Rows are points. The window is the flat piece filled in between its corners: a triangle in 3 columns, a solid with four corners in 4, and so on. A path goes straight from each point to the next, and from the last back to the first. List the points from which the path goes on through the window.

Window:
[[-38   9  -4 -21]
 [ 57 -13 -66  47]
 [-11 -23 -24 -23]
 [ 35 -23  10  -4]]
Path:
(1): [ -9  38 -13 -32]
(2): [ 50  17   3 -37]
(3): [ 24 -28 -25  17]
(4): [-11 -19 -20   2]
(5): [  0  25 -30 -36]
(6): [ 46  12 -71   7]
(7): [ 46 -39 -21  51]
(8): [ 26 -28 -38  30]
(9): [ 74 -14 -20  -8]
(10): [  6  21 -20 -17]
(11): [-25 -29 -22   6]
(12): [-49 -41   4   2]
Through the window after points: 2, 4, 6, 10, 12

Window, 6 rows:
[[ 43 -16 -20   2  24   5]
 [ 43  34  13 -69  38   2]
 [-80 -32  -2 -20 -34 -30]
 [  0  -3 -20 -51 -10 -51]
 [  0  22  44  46 -44  40]
 [ 33   1  -4 -24 -16  30]]
Path:
(1): [ 59 -44  19 -12   8 -76]
(2): [-11 -24  -2 -26 -30 -40]
(3): [-25  15 -16 -38   2 -15]
(4): [ 2  8 -6  7  3 26]
(5): [ 50  -7  29  20 -21   1]
(6): [-44 -66  20 -36 -57 -22]
(7): [-36  -1 -16 -19  -5 -26]
(8): [  4  20 -31  -5   4   9]
(9): [ 42  -4  52 -57  27 -23]
(10): [ 16 -39   3 -36   3 -17]
(11): [ 13  35 -20 -26 -24   7]
(12): [  3  23 -37   2  15  73]
Through the window after points: 2, 4, 6, 10, 12

Window:
[[-35  43   5 -32  58 -14  -6  15 -16]
 [ 37  24 -45  18 -52  -7  -8  20  15]
 [-50 -41  36 -23  18 -16   6 -11  62]
 [ 46 -37 -33  45 -14  23  -6 -12   1]
 [-24  10  -7 -18  -7 -23  35 -56  14]
 [-60  49  45  -5  26  -1 -12 -10 -14]
 [ 77  -7  -4  13 -40 -18   8 -19  -8]
 [ 28  15 -37 -45 -54  -3 -40 -41  33]
 [  2  41   7  62  59 -37 -20   0 -18]]
Path:
(1): [  1 -18 -18 -12 -14 -22 -17 -21  -6]
(2): [ -6  41  17 -25  16  10  -3  -6  59]
(3): [ 14  53  13 -31   5  37  36 -30  36]
(4): [-29  -6 -37  -1   2 -52 -65  11 -20]
(5): [-14 -17  24 -10   7 -44 -18 -24 -40]
(6): [-37  38   9   5  35  26  15 -11  54]
(7): [ 32  62 -19 -55  57  29 -45 -32  27]
(8): [-34 -18  12  25 -16 -37  24 -17  -9]
Through the window after points: 1

Window:
[[ 26  16  25  59  -4  28   7 -83  -6   9 -10]
 [ 70  -8   8 -16 -38  52  27  -2 -16 -34  39]
 [  3  13 -14  46 -23 -24 -74 -18  41   5  -9]
 [ 27  33  38 -18  22  -7 -17 -18 -63 -11 -42]
 [-12 -15  13  45 -17 -17 -43  82  -2 -68 -14]
 [-23   4  -1 -21 -10 -54  36  13  45 -32 -56]
 [  5  25  -5 -17 -42  31  35 -28 -35 -24  -2]
 [-24  -1 -54 -14   4 -45 -30 -56  49 -50 -31]
 [ 32  25 -19  67  -6  24 -20  46   8 -30  20]
 [-21  21  45 -70  11   6  23   9  15 -43 -17]
 [-45 -16   7  40  13 -53  66  -2  17  26   7]]
Path:
(1): [ 28  17  21  12 -13  11  21  12   3 -32  28]
(2): [  1  46  30  -8 -12   7  -6 -38   2 -49   9]
(3): [  1 -30  14 -21  26  -3  27  30  -2  18 -59]
(4): [ 11 -17  -4 -11  14   5   0  23  28  14 -28]
(5): [-28  22  14  21 -21 -31  38 -27  -2 -30   0]
(6): [ 82  55  20  42 -18 -34  30  33  28 -77  18]
(7): [-43 -20  -4  -5 -15  52 -11  -9 -29  27 -10]
(8): [ 29  -9 -31   4 -27  34 -10  -6 -12 -17 -12]
Through the window after points: 2, 4, 8

Window, 14 rows:
[[ 18 -31  42  -5  51 -45  23 -22  30 -10   0 -40  46 -24]
 [-16 -12   3 -13 -27  40 -13  54  37 -13 -51  26 -34  -5]
 [ 21   3  14   7  16  28  39 -30  -2 -44  39   9   6 -49]
 [-17 -42 -12  13 -12  16  46  -5  25  36 -39   0 -36  86]
 [-71  49 -22  46  32  60  22  -2 -16   3   7 -18  -2  11]
 [ 17 -49  22 -36  26  10  14  -5 -20  31   2 -34  41  15]
 [ 59 -34 -31 -40   2  25  -9 -42  42 -15 -40  23  17  77]
 [ -1 -33  -5  24 -53  40   2 -12  21 -12  15 -22  67  16]
 [-18 -11 -26 -15  22 -91  -3   3 -11 -83 -33 -44 -37 -32]
 [ 24  31  37 -10 -35 -13   7 -15 -18  29  18   2 -15  65]
 [-16 -10 -14  -8 -41 -15 -56   0 -13 -27 -17  72 -18  43]
 [  1 -11   2 -21   4 -19 -25 -74 -24   1 -70  -6  31  -6]
 [ 59  42  -2  18   2 -19  28  -1 -21 -15   1  44  17 -45]
 [ 40 -13  35  80 -41  -7 -16   6 -29 -53 -54   4  10  13]]
Path:
(1): [ 34 -24 -11   3  -3  34 -18   0  45 -14  -3 -24 -30 -35]
(2): [ -3  -4  11   4 -12 -16  14  -4 -21 -26 -12  36  31  47]
(3): [ -5  41   5  -3 -30 -21  74 -20 -28 -61 -61 -12   9  31]
(4): [ 14 -46  -3  -5  27  -9 -60 -29   8   8   5   0   6 -37]
(5): [ 28 -53 -28  23  46 -10 -45  -9 -10  21  13 -28 -12 -34]
(6): [  1  -1  24 -23  -8  -9  20 -37  -6 -18 -42  -3  34  15]
(7): [-46   0  25 -25 -20 -31  15  -5  21 -42 -52  41  79   8]
(8): [ 51 -31  -9  20  11  11 -24 -11  -9  15  27 -24 -60  20]
(9): [ 27  -3   6  13  -5  18 -18  -9  12   6  -5  -1   7   7]
(10): [-54 -15  15  -2 -12 -10  64 -12 -26 -34 -66  31  29  28]
(11): [ -9 -36  23   0 -48 -24  15  15  14 -80 -24  30  52  67]
(12): [ 14   7 -24  16  12  24 -41 -31 -12  46   0 -13 -31 -42]
Through the window after points: 3, 5, 7, 11
